Each point is reached from the start by the listed moves, each made once or not at all, plus a little noise. Is the number of moves made odd or even? Then give how often each move was made.
In the rows, 128 means zero.

Moves:
(1): [157  54  92]
(2): [137 208  99]
(3): [170 131 154]
Start: [162 115 137]
Points:
[163 118 141] -> even (0, 0, 0)
[213 198 134] -> even (0, 1, 1)
[209 118 161] -> odd (0, 0, 1)

Moves:
(1): [185 102 140 142 138 112 120 149 127 112]
(2): [146 169 106  89 146 121 149 124  95  96]
(3): [106 138 194 152 169 124 149 127  72 120]
(4): [120 132  92 164 118  97 140 143 109 159]
(5): [118  75  95 128 198 146 115 173 134 110]
(6): [153 152 114 143 121 195 148 108 102 144]
(7): [140 109 142 130 131 120 201 123 123 134]
(8): [126 138 146 120 144 132 136 214 143 141]
(9): [139 155 139 166 155 113 146 104 168 114]
Start: [170 125  90 108  85 132  92 113  90 146]
Points:
[235  67 113 150 208 115 172 236 144 118] -> odd (1, 0, 0, 0, 1, 0, 1, 1, 1)
[200 153 112 146 235 183 235 105  17  97] -> even (0, 1, 1, 0, 1, 1, 1, 0, 1)
[192 150   7 109 170 183 142 236  34 157] -> odd (0, 1, 0, 1, 1, 1, 0, 1, 0)
[236 145  46 120  99  76 117 145  39 128] -> odd (1, 1, 0, 1, 0, 0, 0, 0, 0)

Moves:
(1): [177 145 127 137 112 136 157 136 117 129 110 127 120 144 126 103]
(2): [105 179 105 111 110 133 146 153 140 128 142 125 147 128 134 135]
(3): [132 132 156 129 142 117 132 124 127 128 121 139 128 110 145 151]
(4): [124 139 142 149 132 143 172 107 127 127 112 145 136 119 116 111]
(5): [156 130  99 120 184 144 139 128 155 131 142 118 132 121 127 138]
(6): [133 125 142 112 131 174 126  92 139 118 129 113 138 133 128 149]
(7): [109  82 107  81 131 131 165 144  96 114 119  91 148 143 108 142]
(8): [129 136 175 123 131 153  93 196 148 122 134 117 144 148 100 112]
(9): [136 124 146 113 128 111 128 115 166 117 152 134 120 130 116 111]
(10): [132 126 127 141 149 121 135 132 141 175 130 110 129 139 138 125]
(11): [139 113 129 130 118 134 138 128 127 130 175 142 142 120 134 132]
(12): [127 109 100 100 135 142 128 135 127 125 124 192 114 160 175 126]
(13): [122 135 121 138 138 115 118 121 127 125 117 132 168 131 147 116]
(14): [120 152 141 137 139 140 122 112 125 121 137 131 124 174 124 140]
Start: [127 137 124 135 119 114 126 142 110 143 159 118 116 140 120 135]
Points:
[114 154  99  56 164 161 155 249 136 124 188  59 177 167  77 153] -> even (0, 1, 0, 0, 1, 0, 1, 1, 0, 0, 0, 0, 0, 0)
[ 79 151 108  46 143 103 164 149 122 105 168 165 171 219 174 163] -> odd (0, 1, 1, 0, 0, 0, 1, 0, 1, 0, 0, 1, 1, 1)
[193 152 195 116 154 209 137 171 136 169 192 165 126 249 168 149] -> even (1, 0, 1, 0, 0, 1, 0, 1, 0, 1, 1, 1, 0, 1)
[176 145  50  84 154 147 234 191 119 188 207  64 164 165 117 140] -> even (1, 1, 0, 0, 1, 0, 1, 0, 0, 1, 1, 0, 0, 0)
[104 143 166  74 141 107 159 232 154 156 222  84 215 165 119 137] -> even (0, 1, 1, 0, 0, 0, 1, 1, 1, 1, 1, 0, 1, 0)
[135 122 170 122 133 141 134 177 165 126 206 215 173 178 141  80] -> even (0, 0, 0, 1, 0, 0, 0, 1, 1, 0, 1, 1, 1, 0)
[117 175 130 125 104 112 161 160 119 143 217 140 148 113 145 165] -> odd (0, 1, 1, 0, 0, 0, 0, 0, 0, 0, 1, 0, 0, 0)
[182 211 141 107 185 220 184 181 164 127 134 172 194 178 167 124] -> odd (1, 1, 1, 1, 1, 1, 0, 1, 0, 0, 0, 1, 1, 0)

Moves:
(1): [166 114 123 126 137 128 126 127 118 131 126 147 128 123 134 126 128 123
 127 146 141 127 113 130 125]
(2): [134 157 119 117 119 122 125 136 120 122 101 121 145 122 114 133 133 129
 129 130 140 132 121 118 122]
(3): [124 132 158 129 135 122 129 125 126 120 138 134 126 127 109 132 130 127
 122 123 117 122 129 130 123]
(4): [132 141 127 154 126 128 128 125 128 128 136 126 124 110 130 132 143 133
 131 131 127 131 126 131 122]
(5): [123 128 119 132 158 125 117 123 127 120 113 122 134 138 134 113 130 137
 116 117 121 137 127 129 127]
(6): [125 121 135 106 136 173 121 125 125 127 120 112 135 116 131 137 127 114
 131 121 128 131 132 126 123]
(7): [125 133 137 131 145 138 154 124 132 141 125 125 129 124 111 120 128 133
 139 125 125 119 124 131 121]
(8): [126 122 136 126 139 134 127 152 135 123 127 124 132 135 123 127 143 140
 138 137 134 135 134 122 121]
(9): [145 126 118 130 122 142 124 127 170 103 126 121 117 120 128 146 117 129
 134 129 131 112 129 142 131]
(10): [125 143 145 126 124 134 106 108 149 159 123 124 127 129 133 112 137 136
 123 119 131 126 128 119 134]
(11): [131 137 122 121 130 134 124 127 128 135 153 117 139 126 132 124 131 124
 117 125 134 113 141 130 134]
(12): [113 141 121 115 140 140 126 129 132 127 137 151 123 114 123 137 130 135
 130 137 123 127 131 126 117]
(13): [115 108 121 139 128 129 124 119 136 124 122 138 166 129 123 123 122 130
 142 133 124 129 128 121 109]
(14): [128 141 116 133 124 149 141 122 130 119 127 141 134 151 139 124 126 133
 129 128 122 119 127 125 129]
(15): [138 129 147 111 137 127 137 122 120 121 127 124 132 115 165  99 107 110
 139 125 159 126 122 143 117]
(16): [132 135 138 122 146 120 128 115 116 141 128 130 141 139 133 159 127 127
 139 144 122 136 127 135 133]
(17): [135 127 123 114 124 127 131 123 136 120 122 122 128 121 130 114 153 122
 133 133 125 132 123 132 139]
(18): [143 104 141 117 110 119 136 115 121 122 127 121 127 116 137 129 131 159
 130 114 128 126 147 122 118]
(19): [141 133 127 138 134 127 112 126 122 123 149 117 122 128 121 116 138 140
 172 115 133 110 117 124 124]
(20): [116 128 127 127 127 127 136 104 120 118 136 108 130 132 128 125 130 140
 116 174 143 131 111 132 137]
(21): [119 126 121 137 132 129 139 107 131 119 124 125 125 142 120 137 133 126
 125 106 167 132 135 124 128]
(22): [128 138 137 127 124 129 131 129 131 124 137 131 135 125 121 123 116 139
 127 123 129 154 128 124 141]
(23): [138 133 132 136 124 131 126 125 122 125 122 128 124 133 123 126 115 123
 133 137 128 129 155 135 123]
(24): [132 123 129 135 117 134 128 126 123 129 131 136 142 137 119 124 126 134
 130 127 148 123 120 170 135]
Start: [107 122 115 132 127 126 148 120 131 146 128 120 123 137 149 141 137 156
 148  95 117 158 121 125 154]
Points:
[141 153 170 144 182 121 135  74 125 156  93  88 188 118 160  93 155 216
 242  90 150 162 144 119  91] -> even (0, 1, 0, 1, 1, 0, 1, 1, 0, 1, 0, 0, 1, 0, 1, 1, 0, 1, 1, 0, 0, 0, 1, 0)
[ 87 142 160 142 188 193 189  56 127 106 134  99 188 122 164  88 118 176
 162 112 130 172  90 140 125] -> even (0, 0, 1, 1, 1, 1, 1, 0, 0, 0, 0, 0, 1, 1, 1, 0, 0, 0, 0, 1, 0, 1, 0, 0)
[132 156 133 153 125 127 165  60  97 146 158  89 212 116  98 136 140 229
 219 141 160 156 131 168 139] -> even (0, 1, 0, 1, 0, 0, 1, 0, 0, 0, 1, 0, 1, 0, 0, 1, 0, 1, 1, 1, 0, 1, 1, 1)
[169 120 127 116 169 192 130  76 155  88 132  77 182 125 207 117 151 190
 239  96 146 130 164 151 107] -> even (0, 0, 0, 1, 1, 1, 0, 1, 1, 0, 1, 0, 1, 1, 1, 1, 1, 1, 1, 0, 0, 0, 1, 0)
[ 98 157 123 172 168 215 139  42 166 163 152  99 202 158 125  86 156 194
 193  30 169 146 120 143 147] -> even (0, 0, 0, 1, 1, 1, 1, 0, 0, 1, 1, 0, 1, 1, 0, 0, 0, 0, 1, 0, 1, 1, 0, 1)
[123 125 163 127 148 128 153  92 140 129 172 134 181 107 125 162 165 210
 186 119  97 182 179 123 129] -> odd (0, 0, 1, 1, 0, 0, 0, 1, 0, 0, 1, 1, 1, 0, 0, 1, 1, 1, 0, 0, 0, 1, 1, 0)
[131 109 135 124 140 185 167  58 140  99 100  66 196 145  97 178 143 216
 249 125 200 142 136 160 116] -> odd (0, 1, 0, 0, 0, 1, 1, 1, 1, 0, 0, 0, 1, 0, 0, 1, 0, 1, 1, 1, 1, 0, 1, 1)
[124 123  95  94 155 192 155  66 114 125 147 105 131 122 146 142 160 140
 142 150 183 157 143 132 159] -> even (1, 0, 0, 0, 0, 1, 0, 0, 0, 0, 1, 1, 0, 0, 0, 0, 1, 0, 0, 1, 1, 0, 1, 0)
[159  96 108 157 111 161 164  16 190 138 146  95 170 110 139 115 182 209
 160 125 201 123 109 174 150] -> even (1, 0, 0, 1, 0, 0, 1, 0, 1, 1, 1, 0, 1, 0, 0, 0, 1, 1, 0, 1, 1, 0, 0, 1)
[137 138 137 172 141 150 165  43 108  99 191 127 191 147 155  87 131 177
 189 116 225 134  83 178 142] -> even (1, 0, 1, 1, 0, 0, 0, 0, 0, 0, 1, 0, 1, 1, 1, 0, 0, 0, 1, 1, 1, 1, 0, 1)
[177 174 126 112 163 166 166  48 159 123 108  93 162 162 155 111 169 188
 225 142 243 130  65 182 160] -> even (1, 1, 0, 0, 0, 0, 1, 1, 1, 1, 0, 0, 0, 1, 1, 1, 1, 0, 1, 1, 1, 0, 0, 1)

Moves:
(1): [110 139 114 128 122 128 128 109 127 137 131 153 129 137 130 115 130 145
 126 128 143 142 136 128]
(2): [121 126 132 133 136 140 124 135 127 127 125 138 126 126 132 145 131 100
 124 128 138 133 138 130]
(3): [153 123 133 137 128 125 127 122 109 129 143 139 105 120  99 139 127 130
 125 114 128 124 128 139]
(4): [120 118 126 137 126 127 113 114 132 127 123 144 158 114 127 140 142 152
 130 116 137 154 127 146]
(5): [130 129 126 126 128 119 134 124 123 133 138 136 133 121 123 145 125 130
 126 134 119 144 119 118]
(6): [132 135 125 132 128 125 137 121 140 131 122 133 130 123 137 128 137 133
 130 130 133 125 143 136]
(7): [144 108 123 134 127 128 139 121 120 128 120 125 134 134 123 142 138 125
 129 138 133 113 144 133]
(8): [103 117 134 124 131 158 122 129 129 123 113 101 122 129 144 128 107 116
 136 149 115 122 153 107]
(9): [137 125 125 128 119 132 124 135 129 131 127 132 136 116 122 126 120 119
 113 137 123 127 123 135]
(10): [123 136 133 131 138 132 110 131 129 142 130 122 140 131 145 122 135 136
 116 124 117 119 138 162]
(11): [125 135 130 125 117 129 128 120 124 119 132 124 129 124 130 129 125 131
 132 121 133 126 130 117]
(12): [116 127 126 127 136 130 121 134 133 120 131 125 135 129 133 115 132 135
 118 144 118 138 143 105]
(13): [ 98 139 142 105 134 117 124 135 155 117 126 131 119 140 137 147 132 130
 112 117 113 103 142 118]
(14): [137 140 128 134 118  98 137 120 104 140 113 125 139 102 129 129 138 125
 138 139 121 143 124 150]
(15): [137 134 137 127 121 117 120 124 128 140 155 155 130 111 124 121 121 125
 140 131 134 141 136 127]
(16): [129 121 129 122 132 125 134 131 126 123 129 127 112 122 132 130 125 131
 121 145 141 116 124 129]
(17): [131 130 119 121 134 119 135 128 122 122 132 113 129 122 122 125 115 127
 137 140 123 134 125 117]
(18): [126 122 145 138 143 131 123 107 128 131 132 121 128 136 119 130 139 112
 115 125 147 150 132 130]
(19): [134 127 130 119 118 138 131 122 128 112 125 125 116 137 127 129 126 128
 123 131 129 124 137 147]
(20): [127 121 130 132 110 141 128 157 139 125 133 106 130 129 108 137 139 115
 116 140 120 106 132 119]
(21): [134 110 127 139 131 128 138 119 125 121 142 118 129 107 135 120 134 120
 126 137 135 119 138 140]
(22): [119 122 127 142 127 108 120 137 113 145 133 128 142 112 135 131 113 127
 127 132 125 166 132 113]
(23): [114 120 144 106 131 151 146 140 117 138 130 117 143 138 119 134 131 116
 122 121 136 119 142 123]
(24): [121 128 120 122 119 127 116 133 123 147 118 121 128 131 133 130 154 127
 115 126 130 135 130 129]
Start: [123 110 110 115 112 110 131 129 128 142 136 118 124 117 123 142 122 121
 129 133 118 129 145 147]
Points:
[ 34 105 130  50 144 143 114 166 137 152 120  51 127 134 164 149 129 118
  78 175  86  92 217 113] -> even (0, 0, 0, 0, 0, 0, 0, 1, 0, 1, 0, 1, 1, 0, 0, 1, 1, 0, 0, 0, 0, 0, 1, 1)
[126  64 131 148  99 102 106 112  74 143 160 138 137   7 125 161 104  92
 113 200 128 197 211 179] -> even (0, 1, 1, 1, 0, 0, 0, 1, 1, 0, 0, 1, 0, 1, 1, 1, 0, 0, 1, 0, 1, 1, 0, 0)
[125  70 114 101  95 136 131 172  96 165 155 112 139  76  61 215 152  87
  76 154 134 142 152 151] -> even (0, 1, 1, 1, 1, 0, 0, 0, 1, 0, 0, 0, 0, 0, 0, 1, 1, 0, 0, 1, 0, 0, 1, 1)
[106  64 120 126  98 113 123 161 115 154 164  96 139  79 120 167  98 100
 116 222 100 151 203  71] -> even (0, 0, 0, 0, 1, 0, 1, 1, 0, 0, 0, 1, 0, 0, 1, 1, 0, 0, 0, 1, 0, 1, 0, 0)

Moves:
(1): [171 151 114 112 122 133 135 134 120 138 129 138 131 131 132 147 132 128
 145 122 127 115 149 125 126 147]
(2): [140 171 133 117 119 118 127 129 124 123 126 110 143 104 113 128 141 111
 126 132 139 131 111 118 146 129]
(3): [135 102 144 134 127 125 114 127 131 133 139 128 151 118 124 134 118  97
 141 133 166 117 121 102 113 141]
(4): [124 125 135 166 119 143 127 108 124 134 119 121 143 133 121 102 130 147
 124 116 136 127 124 124 125 150]
(5): [118 122 149 125 145 117 118 102 130 128 143 151 116 146 134 122 143 141
 136 136 126 141 129 108 113 123]
(6): [132 125 136 126 124 164 138 120 131 111 140 115 134 136 124 129 133 113
 113 138 110 146 132 135 123 132]
(7): [137 117 126 120 130 116 167 104 135 155 120 122 140 143 147 134 130 135
 125 137 133 123 138 126 133 117]
(8): [121 138 134 142 139 125 150 140 130 126 115 134 137 131 131 140 139 112
 118 127 120 130 132 134 131 133]
(9): [125 127 118 126 138 124 117 118 158 115 120 119 138 123 150 122 144 128
 130 124 128 145 128 118 113 128]
(10): [120 138 134 110 130 137 123 134 129 149 135 121 128 130 131 133 117 139
 128 123 132 138 124 129 127 140]
(11): [135 135 115 138 139 125 132 138 126 123 151 140 109 136 141 151 135 131
 121 131 126 132 116 114 115 132]
(12): [114 131 111 131 129 149 122 118 138 144 115 149 134 123 132 142 129 126
 140 142 155 141 129 127 134 133]
(13): [128 111 109 125 137 121 123 110 116 113 132 131 152 130 117 135 123 126
 123 116 118 139 123 126 116 136]
(14): [121 131 133 134 110 116 118 114 122 120 124 122 136 138 130 129 125 127
 125 136 128 132 134 140 128 142]
(15): [115 131 128 131 106 134 123 149 121 135 104 117 140 120 148 123 136 143
 140 143 118 150 145 121 137 113]
(16): [132 117 135 138 130 139 131 101 124 133 109 112 126 122 120 156 129 126
 134 121 135 106 131 138 123 112]
(17): [111 128 122 130 131 129 126 144 130 139 134 123 116 128 117 130 160 119
 122 130 130 126 138 127 136 129]
(18): [135 129 136 123 110 111 147 134 138 126 136 120 125 139 110 137 108 157
 136 107 125 148 137 117 130 127]
(19): [120 134 116 126 128 133 141 125 121 128 129 121 126 138 124 125 126 123
 142 122 139 123 117 124 122 139]
(20): [127 128 125 137 131 123 117 137 140 130 124 114 135 131 108 126 125 130
 131 157 123 123 124 137 129 128]
(21): [132 132 131 122 139 132 122 127 129 126 122 118 127 135 121 125 123 139
 122 126 148 143 131 133 127 136]
(22): [134 136 131 141 122 101 140 130 122 154 118 126 112 121 107 121 141 131
 127 134 129 148 113 136 107 147]
(23): [119 140 112 152 122 118 121 118 109 132 142 138 109 111 114 138 112 118
 129 135 128 134 174 134 105 123]
(24): [133 131 135 124 132 136 129 128 124 130 147 123 131 129 128 139 131 129
 152 133 123 138 129 149 133 122]
Start: [131 132 138 129 127 143 148 112 124 117 145 137 132 113 121 151 148 126
 114 118 142  84 123 129  88 125]
Points:
[174 197 109 122 136 135 173 126 125 107 133  88 175 109 111 249 212 138
 149  96 143 151 158 113  85 133] -> even (1, 1, 0, 0, 0, 0, 0, 1, 1, 0, 1, 0, 1, 0, 1, 1, 1, 1, 0, 0, 1, 0, 0, 1)
[116 132 137 187 120 142 155  52  93 136 184 124 179 111 114 169 200 102
 105 157 167 142 168  57  43 142] -> odd (0, 1, 1, 1, 1, 1, 1, 0, 0, 0, 1, 0, 1, 0, 1, 0, 1, 0, 0, 0, 0, 0, 1, 0)
[ 94 112  92 175 134 176 107  95 152 142 133 119 209 117 138 160 153 137
 155 145 204 138  97  71  41 185] -> even (0, 0, 1, 1, 0, 0, 0, 0, 1, 1, 1, 1, 1, 0, 1, 0, 0, 0, 1, 1, 0, 0, 0, 0)
[164 192 111 113 105 134 154 110 129 178 154  79 199  86 133 193 153 100
 194 170 189 112 176 104  65 142] -> odd (1, 1, 1, 0, 0, 0, 1, 0, 1, 1, 0, 0, 0, 0, 1, 0, 0, 0, 1, 1, 0, 0, 1, 1)
[134 213 135 128 101 140 134  61 161 144 136 115 179 142  98 155 161 177
 169 126 193 141 122  87  75 201] -> odd (1, 1, 0, 1, 1, 0, 0, 0, 1, 1, 0, 1, 0, 1, 0, 0, 0, 1, 1, 1, 0, 0, 0, 0)
[139 162 131 113 124 133 134  91  92 112 204 107 183 111 105 199 138  87
 150 121 192 110  73 107  67 180] -> even (0, 1, 1, 0, 0, 0, 0, 0, 0, 1, 1, 0, 1, 1, 0, 0, 0, 0, 1, 0, 0, 0, 0, 1)

Moves:
(1): [126 142 125 107 132 122 133 139 121 142 129 128 143 117 122 135 137 131
 150 131 127 138 146 130 126 135]
(2): [121 116 134 131 131 136 124 127 141 131 130 126 123 123 122 127 118 126
 131 130 131 135 131 132 128 142]
(3): [127 128 112 101 120 119 129 137 108 124 138 150 123 134 130 127 125 114
 121 128 103 130 132 123 145 132]
(4): [127 117 134 155 148 127 146 144 127 133 135 128 109 117 116 132 130 103
 107 143 133 126 143 131 142 127]
(5): [135 123 130 135 122 121 130 121 158 136 122 135 128 146 134 126 121 115
 110 142 125 133 116 116 130 128]
(6): [131 126 120 138 125 128 125 132 116 118 120 129 138 115 122 156 127 131
 142 125 123 137 128 129 120 120]
(7): [133 136 119 133 124 128 126 145 152 140 132 135 139 121 134 133 111 120
 125 137 138 145 115 121 150 137]
(8): [127 117 129 126 145 123 128 115 125 121 133 151 119 138 133 125 125 123
 119 121 140 127 129 110 122 120]
(9): [110 120 119 127 130 120 134 139 111 149 150 106  99 133 144 119 137 123
 135 125 111 141 150 114 133 138]
(10): [135 131 130 150 134 146 113 136 131 120 130 121 129 129 126 113 135 123
 112 158 132 131 119 136 114 138]
(11): [136 136 114 135 112 128 111 135 107 113 140 146 138 116 140 135 116 127
 123 140  96 103 152 141 129 135]
(12): [125 142 117 153 116 136 136 116 146 130 103 121 129 103 113 142 137 136
 122 114 131 132 124 117 123 141]
(13): [127 130 122 128 116 111 127 122 125 133 119 127 132 134 127 139 119 116
 122 117 132 127 127 128 129 129]
(14): [134 145 126 127  96 128 123 132 141 113 129 129 137 147 127 131 120 145
 137 138 133 146 146 133 137 149]
(15): [127 143 135 107  97 135 133 131 149 120 149 134 131 134 136 111 129 124
 140 129 138 140 124 118 136 128]
(16): [121 139 137 123 140 120 116 149 132 114 122 137 131 123 155 146 114 113
 147 137 133 123 102 138 138 129]
(17): [114 126 118 131 128 128 134 143 114 120 124 139 130 140 124 130 123 130
 119 132 134 127 137 113 117 143]
(18): [135 106 122 114 120 137 131 115 138 113 128 124  97 112 124 114 119 123
 127 126 133 117 140 131 141 126]
(19): [113 144 124 130 123 137 127 141 110 142 127 130 120 132 119 134 125 131
 127 128 133 130 139 111 133 132]
(20): [114 123 123 141 135 132 132 126 112 135 120 125 126 132 128 112 138 125
 140 135 120 126 135 143 128 120]
(21): [119 109 123 130 140 135 119 130 149 115 138 134 122 123 117 133 136 140
 149 133 141 113 125 119 123 142]
(22): [132 115 121 131 117 152 137  96 137 114 122 134 115 134 131 142 126 124
 112 122 136 120 127 134 129 141]
(23): [129 131 122 135 130 133 125 137 123 130 128 135 128 145 132 123 131 135
 139 113 132 128 122 128 105 123]
(24): [123 123 128 127 115 124 121 136 131 138 132 131 126 117 130 132 132 131
 133 128 135 130 129 128 134 138]
Start: [106 143 127 124 118 129 125 117 119 128 112 124 125 122 129 153 118 118
 132 139 129 134 125 141 122 153]
Points:
[ 91 168  71 146  97 132 123 160  90  98 126 191 123  85  89 222 115 118
 151 161 108 135 209 104 142 207] -> even (1, 0, 1, 1, 0, 1, 0, 1, 0, 0, 1, 1, 0, 1, 0, 0, 0, 0, 1, 0, 1, 0, 0, 0)
[ 34 208  86 129  25 122 114 191  94 147 123 139 127 111 151 183  96 111
 196 163 120 169 204 122 148 249] -> odd (1, 1, 0, 0, 0, 0, 0, 0, 1, 0, 1, 1, 1, 1, 1, 1, 1, 0, 1, 1, 0, 0, 0, 1)
[101 153  81  96  49 125 144 186 139 107 136 172 118 124 107 175  67  81
 158 153 147 192 178 122 163 207] -> even (1, 1, 1, 1, 0, 1, 1, 0, 0, 0, 0, 0, 1, 1, 1, 0, 1, 1, 0, 0, 0, 0, 1, 0)
[ 75 141 112 169 104 164  67 169 138  99 140 196 120 133 157 162 100  97
 177 196 144 125 112 126  96 184] -> odd (0, 1, 0, 0, 1, 1, 0, 1, 0, 1, 1, 0, 0, 0, 1, 1, 0, 0, 1, 1, 1, 0, 1, 1)
[100  99  97 158 119 178 107 137 164  60 122 197  52 149 123 190  78  72
 120 192 164 138 132 121 135 212] -> even (0, 1, 1, 1, 1, 1, 0, 1, 0, 1, 0, 0, 0, 1, 0, 1, 0, 1, 1, 0, 1, 1, 1, 0)

Moves:
(1): [104 138 139 117 129 140 130 135 129 137 125 146 115 137 148 120 147 140
 155 156 118 118 154 123 153 140 120]
(2): [133 109 133 134 128 138 141 118 136 121 113 128 140 151 101 116 135 141
 118 126 120 137 128 116 120 109 153]
(3): [124 137 131 103 117 135 113 146 130 136  97 137 154 129 109 159 147 129
  89 111 130 134 118 123 180 138 142]
(4): [127 148 113 128 119 114 143 149 136 129 145 118 149 126 112 137 126 114
 139 119 122 145 116 120 129 127 122]
(5): [137 132 119 139 132 130 147 135 119 133 119 128 137 121 127 124 129 119
 130 122 139 143 143 132 126 128 143]
(6): [141 127 132 130 132 132 123 138 121 128 137 129 145 118 112 137 124 134
 113 135 124 129 118 128 120 124 118]
(7): [145 147 119 129 142 140 118 105 126 121 127 131 123 128 120 121 135 128
 132 126 124 120 114 112 108 112 117]
(8): [140 123 120 132 128 150 125 114 120 136 106 132 140 126 143 118 130 113
 129 116 122 119 124 127 121 135 130]
(9): [134 123 133 110 128 132 133 128 114 115 156 147 153 108 134 117 112 143
 135 151 127 133 121 168 145 131 136]
(10): [121 103 145 127 132 128 131 130 137 140 113 139 113 135 122 153 137 104
 123 115 121 144 138 117 118 128 136]
(11): [126 122 142 129 136 129 124 111 137 134 131 126 117 142 133 130 132 149
 114 122 132 120 116 139 125 121 123]
(12): [128 120 146 132 119 138 122 132 141 121 118 124 135 133 107 139 127 155
 128 131 119 134 117 139 134 143 128]
(13): [129 151 133 143 126 132 132 140 123 143 125 119 126 131 129 142 136 132
 128 127 122 132 114 129 116 123 151]
(14): [143 141 115 112 127 112 138 133 122 133 144 145 118 124 137 145 130 123
 117 138 115 127 136 115 130 124 130]
(15): [127 142 126 128 132 128 147 136 131 147 107 101 128 132 135 101 131 125
 140 145 145 149 132 129 114 130 129]
(16): [134 126 140 136 148 126 146 142 136 128 119 105 139 125 132 120 126 122
 124 146 141 144 130 141 120 133 124]
(17): [103 130 149 146 140 152 122 136 120 115 130 132 141 143 149 147 117 125
 119 124 118 146 140 115 115 126 118]
(18): [142 124 139 126 128 130 123 122 126 120 139 116 128 129 126 111 139 134
 123 123 149 135 137 125 142 134 136]
(19): [119 120 127 139 117 132 130 143 133 116 119 123 123 151 156 125 131 136
 127 123 140 138  96 136 123 106 148]
(20): [122 128 132 127 146 124 132 121 120 131 126 129 127 138 140 122 119 133
 134 116 129 132 132 124 130 119 129]
(21): [120 140 164 134 114 157 125 121 112 129 147 113 138 130 140 153 109 136
 156 122 139 121 131 148 132 136 118]
(22): [137 125 129 136 107 136 129 123 131 140 118 129 132 121 141 127 122 121
 137 138 152 129 120 134 152 140 154]
(23): [135 128 131 125 116 142 123 133 133 130 119 132 137 119 133 127 128 115
 132 119 138 121 136 126 132 136 140]
(24): [127 147 132 129 116 143 135 118 130 137 142 135 120 112 140 152 134 142
 135 121 105 133 115 117 128 109 131]
Start: [118 125 107 137 135 120 127 134 131 143 119 129 101 103 118 138 133 114
 122 111 128 143 144 141 116 122 132]
Points:
[166 213 132 149 130 198 158 125  93 202  81 122 145  81 168 216 143 102
 125  89 137 170 113 134 155 109 195] -> odd (0, 0, 1, 0, 1, 0, 1, 1, 0, 0, 0, 0, 1, 1, 0, 1, 0, 0, 0, 1, 1, 1, 0, 1)
[196 183 133 156 147 169 178 130 126 184  98  90 125  99 127 124 156 127
 120 134 157 195 120 100  93  78 210] -> even (0, 1, 0, 0, 0, 1, 1, 0, 0, 0, 0, 0, 1, 1, 1, 1, 0, 1, 0, 1, 0, 1, 1, 1)
[131 155 131  97 132 146 168 136 128 158 175 182 138  98 128 159 139 169
 132 131  79 157 136 136 148  81 155] -> even (1, 1, 0, 1, 0, 1, 0, 0, 1, 0, 1, 0, 0, 1, 0, 0, 0, 0, 0, 1, 0, 0, 1, 1)
[ 79 203 126 144 117 154 170 238 134 173  68 120 144 154 146 197 177 133
 118 126 116 231 129 120 156 125 185] -> even (1, 0, 1, 1, 1, 0, 0, 0, 0, 0, 0, 1, 1, 1, 1, 0, 1, 0, 1, 0, 0, 0, 0, 0)
[ 97 174 206 167  90 249 136 154 116 187  84 145 166 123 144 235 158 162
 113  98 129 170 139 134 179 114 210] -> even (1, 1, 1, 0, 1, 1, 0, 0, 0, 0, 1, 0, 1, 0, 0, 0, 1, 0, 0, 0, 1, 1, 1, 1)
